Each row is a point. Any point is a mix of the corners, with weights that add up to 1. It lies inside the corners' shape when no weight is negative. Say inside or outside, and name the corners with a negative weight.

Corners:
(1): 26 -292 310
(2): 82 -83 221
(3): -97 108 -49
(4): 49 108 -208
Points:
42 -143 183 -> inside
-11 -63 197 -> outside (4)
23 -141 265 -> outside (4)
-8 118 -45 -> outside (1)
4 102 -105 -> outside (1)
24 -257 276 -> inside

Corners:
(1): 571 23 69 -184
(2): -130 -38 -71 226
(3): -26 -1 19 -278
(4): -276 -115 54 66
(5): 126 91 135 -178
Points:
-191 -33 -12 182 -> outside (1, 3)
148 51 92 -169 -> inside
27 -6 63 16 -> outside (3)
83 -38 19 -67 -> outside (5)
-280 -81 -22 30 -> outside (1, 5)

Corners:
(1): 18 -180 119 205 -273 124
(2): 257 -35 -312 374 -234 -205
(3): -57 44 -139 16 -72 109
(4): -230 -254 -112 -15 288 -295
(5): 14 -213 -102 -88 305 70
(6): 82 186 53 169 90 438
(7): 356 82 -29 132 -24 86
Points:
22 -67 -10 10 81 146 -> outside (2)
181 12 -155 160 23 -4 -> outside (1)
214 123 -81 142 -31 95 -> outside (1, 5)
-87 -140 -33 -55 281 176 -> outside (2, 7)
-17 -162 8 183 -71 -80 -> outside (3, 5)
21 -118 -1 95 7 108 -> inside
-7 -9 20 50 97 190 -> outside (2)
39 69 25 70 45 211 -> outside (2, 5)

Corners:
(1): -60 408 359 -80 49 196 -166 -43 194
(2): 186 -336 -95 183 -398 -378 26 125 9
(3): 32 170 -209 62 234 8 161 -96 19
(4): 213 82 104 -3 134 5 4 -242 -354
(5): -12 -77 258 -106 -105 -201 -152 -98 183
(6): -203 -204 -9 99 264 -17 162 74 -10
(7): -37 278 -233 -14 74 55 -13 -116 -160
(8): 588 -159 103 -181 -238 143 -326 -322 204
(9): 56 -130 -131 11 3 -109 225 142 -68
(10): -338 155 135 -2 161 82 166 -96 87
Points:
61 -51 -86 79 -59 -174 48 53 -82 -> outside (8, 10)
136 -106 -7 -4 25 -72 26 -72 -80 -> outside (1, 10)
-80 -187 -41 81 62 -162 163 38 -166 -> outside (1, 3, 8)
-84 112 -21 9 72 -23 54 -31 -42 -> outside (8)
-16 212 211 -44 40 86 -78 -54 96 -> inside
54 22 208 -21 -39 -9 -72 -54 68 -> outside (3, 7)
91 -116 326 -65 -96 -51 -178 -181 106 -> outside (3, 7, 9)
116 -52 -74 46 101 2 52 -35 -55 -> outside (5, 10)

Corners:
(1): -15 358 397 116 -49 -125 -150 133 -299 -65 -102
(2): -83 281 -101 -14 31 177 -161 -152 67 -175 111
(3): 162 -80 286 41 42 15 -28 -15 48 458 -29
(4): 252 53 -190 135 50 31 -92 55 -371 -52 135
(5): 51 -25 -81 -180 -17 84 -152 77 -47 -90 -186
(6): -35 54 129 -197 -173 -96 -124 -127 -338 -59 119
(7): 57 68 -234 -57 -368 12 15 378 -40 -170 -141
(8): -595 -82 35 663 -289 236 236 -42 104 -207 -101
(9): 72 15 78 -32 -459 135 16 48 64 -139 -198
(10): 41 146 -78 -77 49 102 49 -107 -110 117 -276
(11): 46 131 309 -136 67 334 137 -130 38 81 -26
(12): 131 -91 -180 -96 -107 -47 196 -117 -15 -195 -97
Points:
-97 78 215 7 -116 135 8 -130 13 -67 -2 -> outside (4, 7, 10)
-64 101 93 167 -131 147 48 68 0 23 -102 -> outside (5, 6, 12)
-45 54 -28 18 -277 22 -13 107 -23 -112 -125 -> outside (4, 11)
90 100 -27 39 -59 35 -44 58 -184 -41 -33 -> inside
-53 35 -27 147 -98 121 53 15 -10 -67 -85 -> outside (6)
-136 -4 -78 -14 -215 169 50 -26 69 -189 -133 -> outside (1, 3, 4)
-52 141 125 -3 -151 65 -51 87 -72 -43 -131 -> outside (4, 12)

Corners:
(1): -272 39 -175 232 -72 -155 116 -83 -14 -201 536 -131 129 -108
(2): 4 -190 109 -255 -123 190 138 135 152 313 -308 211 -234 184
(3): 7 86 293 161 -189 -135 48 -77 -49 -58 279 -93 47 -70
(4): -81 -164 -212 -152 303 -171 -341 64 -68 52 169 -95 77 70
(5): -79 -47 84 -72 -190 211 2 239 219 113 -345 77 -117 31
(6): -265 -138 -70 -34 182 -174 -79 -297 -87 -238 202 -176 -238 -155
(7): 57 -260 -136 -31 110 -28 -48 -173 75 138 -207 181 -232 221
(8): -1 -2 108 -58 57 203 150 194 116 -91 -269 278 -109 -166
(9): 143 120 -14 -9 -286 -272 208 35 -105 -134 89 -260 56 -159
(10): -18 -224 -252 59 116 80 -179 -108 -72 140 176 -20 -108 36
(11): 237 -136 -17 -224 190 275 -21 -180 199 355 -252 112 20 38
(12): 234 -62 159 -275 -182 357 10 106 75 -214 -201 248 -145 163
(13): -263 -306 -247 81 18 -62 -107 -250 -198 -264 135 -286 180 -223
(14): -126 291 -81 193 -53 -172 58 -129 -96 -254 36 -146 190 126
(15): 287 126 73 470 -138 -9 43 208 37 55 -12 -270 -30 163
Points:
-49 -55 -12 -31 -7 10 25 -42 12 -76 13 -1 -79 -10 -> inside
7 -74 30 9 -47 101 28 -23 68 42 -63 44 -82 43 -> outside (4, 9)
48 -17 26 20 -74 -6 12 -40 14 -45 29 -76 6 50 -> outside (8, 10)
-92 -119 -177 158 97 -12 -78 -76 -67 -104 161 -72 -56 55 -> outside (3, 5, 9, 11)
-134 -64 -106 224 -4 -65 -19 8 -21 -33 91 -80 30 23 -> outside (6, 9, 11, 12)
-34 1 55 41 -36 66 22 72 72 -23 -50 94 -114 77 -> outside (9, 11, 13)

Corners:
(1): -148 -83 158 -101 -60 102 81 202 34 3 -195 141 57 -77 83 134 -32 110
(2): 28 -44 196 109 -191 38 62 11 27 184 -131 262 97 -71 -118 179 -43 -94
(3): 167 -180 -18 -449 -50 27 -357 -189 -71 60 -83 251 -31 -186 340 -291 75 94
(4): 240 -82 125 -204 125 190 -313 -216 -123 58 -39 -157 63 -278 269 0 -18 180
(5): -14 23 45 192 -239 -158 235 286 -141 71 -109 -181 61 -126 -190 -32 21 -162
(6): 184 -427 130 -484 -78 296 -364 -338 135 -55 183 75 -109 -183 254 -209 182 413
(7): -284 184 109 -121 111 57 -66 -150 -361 -17 59 53 -206 25 141 -140 -161 283
(8): 2 322 1 -202 -252 -50 146 -54 -70 104 -110 58 -250 14 57 -62 114 50
(9): 111 -101 254 -429 -175 218 -187 -198 -105 -300 146 259 -14 -283 179 -124 61 158
(10): 16 179 167 19 -204 -98 49 117 2 151 -180 -131 327 -64 -133 -122 -36 70
(11): -94 206 93 122 1 108 329 22 -370 -118 116 33 -70 220 44 218 205 324
(12): 252 -103 -58 -143 87 234 -172 -224 115 -26 143 97 13 -326 234 -207 39 296
(13): 11 107 -6 -56 -90 39 -13 113 79 39 -192 -194 265 33 -288 -10 -82 -217
(14): -137 147 -85 -32 -263 -168 -80 170 -59 92 -79 -169 124 -127 -44 206 -20 -80
(15): 218 -101 156 -211 44 295 -505 -144 75 -134 81 -29 -1 26 316 -240 -68 286
(16): -118 133 159 109 102 -88 347 -29 -50 -224 172 -85 81 116 165 21 -112 209
(17): 129 252 -20 92 -53 -241 227 -3 -205 -20 -102 43 -195 81 -108 32 -34 309
(18): 64 42 -53 57 -409 16 204 102 -207 23 -105 -230 175 2 -100 9 -261 -47
(19): 44 -27 61 -72 -118 -70 148 302 108 169 160 -48 58 3 -32 65 -107 86
Points:
69 -13 55 -104 -110 80 -54 -61 -39 17 26 -7 41 -106 74 -62 -14 107 -> outside (1, 17)
71 99 81 -21 -10 86 25 -4 -162 4 -37 0 -92 -52 39 12 -59 141 -> outside (3, 6, 10, 14, 16)
-4 129 3 59 -131 -53 145 57 -108 79 -46 -176 89 -24 -96 57 -82 32 -> outside (1, 3, 9, 15)
9 58 95 -100 -158 50 17 -73 -51 30 -68 32 32 -100 -1 26 -41 76 -> outside (3, 5, 11, 15, 19)
22 32 109 -124 -58 40 -71 -23 -63 -10 -18 18 10 -35 76 -44 10 131 -> outside (12, 18)
